Each row of a before or after table is a point. One or more steps were done to the points. Then noise was added and the rows were shuffled. The steps act on columns, c1 being the first. Name the steps. A step turns or swaps two columns, mirrors them in a line or flattens them onto one, adds a multiple of one to another, or multiplies or shifts one. Angles are multiples of 10 degrees, from the lower column toward the higher: turns from -170 to 170, lines from 10 to 170 but not 90. Use the fewest steps. Two steps may share a column if one is a turn and the other turns, adds or multiplies; they go together, in the order done. Otherwise the lowest column goes first.
In the rows, zero is written as 128.

Before:
[[102  86]
 [137 118]
 [133 122]
 [ 94 102]
 [115  84]
 [147 148]
 [ 95  80]
 [153 107]
 [100 101]
 [122 127]
 [167 114]
 [152  89]
 [ 70  86]
 [113 142]]
After (14 x 2):
[[177 148]
 [125 123]
 [123 108]
 [146 114]
 [ 94  89]
 [  7  85]
 [ 48  84]
 [ 55 102]
 [123 118]
 [ 59 101]
 [120 127]
 [133 142]
 [ 22  79]
 [ 40  85]]
Steps: add 1.5 times c2 to c1

Before, 9 rows:
[[148  79 109 157]
 [137  91 191 104]
 [141 143 105  96]
 [128 135 169 215]
 [ 48 190 214 127]
 [152 117 105 140]
 [170 107 163  96]
 [ 97 158 137 199]
 [162 205  99 114]]
After:
[[ 90 105 193 114]
 [185  94  96 184]
 [ 85 154 111 139]
 [169 206 138 132]
 [109 134 106 152]
 [218 138 222  79]
 [141  87 108 138]
 [133 208 171 165]
 [ 91  81 162 145]]
Steps: turn c1 and c2 by -110 degrees; turn c2 and c4 by -70 degrees

Before, 14 rows:
[[164 199 145 113 117 131 117 124  79]
 [ 70  97 146 126 102 121  64 138 143]
 [130 161 100 106 146 130 137  86 138]
 [ 79 186 107 177 132 115  74  55 166]
 [118 149 102 185 174 136 114 166 153]
 [ 95 120  43 190 133 149 123 118  96]
 [145  99 147  96 100 107  71 105 131]
 [ 85 119 132 160 162 184 126  81 124]
 [114 119  76 129 134  81 151 137 161]
 [107 110 129 141 134  93 111 160 130]
 [139  81 156 127 160 127  87 133  72]
 [ 99 135 148 198  93 161 129  83  93]
 [173 135  87 142 102 110 104 182 116]
 [131  67 164 146 156 103 186 119 117]]
After, 14 rows:
[[117 138 173 100  95 109 108 180 115]
 [115 183  81  75  49 112  47  56 170]
 [154  80 135 139 228 125 129 132  72]
 [161 135  83  76  83 155 150  78  92]
 [ 95 158 143 131  94 124 127  89 137]
 [123  95  65 135 152 117  58 135 144]
 [142  96 151 164 148 109  70 104 132]
 [147 192 160 149  13 131 149 126  78]
 [168  66 119 131 249 104 194 114 116]
 [129 151 115  66 140 133 102 166 150]
 [137 116  81 106 174 186 128  82 123]
 [ 81 119 131 102 147  78 129 135 159]
 [129 115 105 112 165  93 103 159 126]
 [ 75 122 111  29 148 146 146 120  99]]
Steps: turn c3 and c4 by 150 degrees; turn c1 and c3 by 70 degrees; add -1.5 times c2 to c5; add -0.7 times c9 to c7
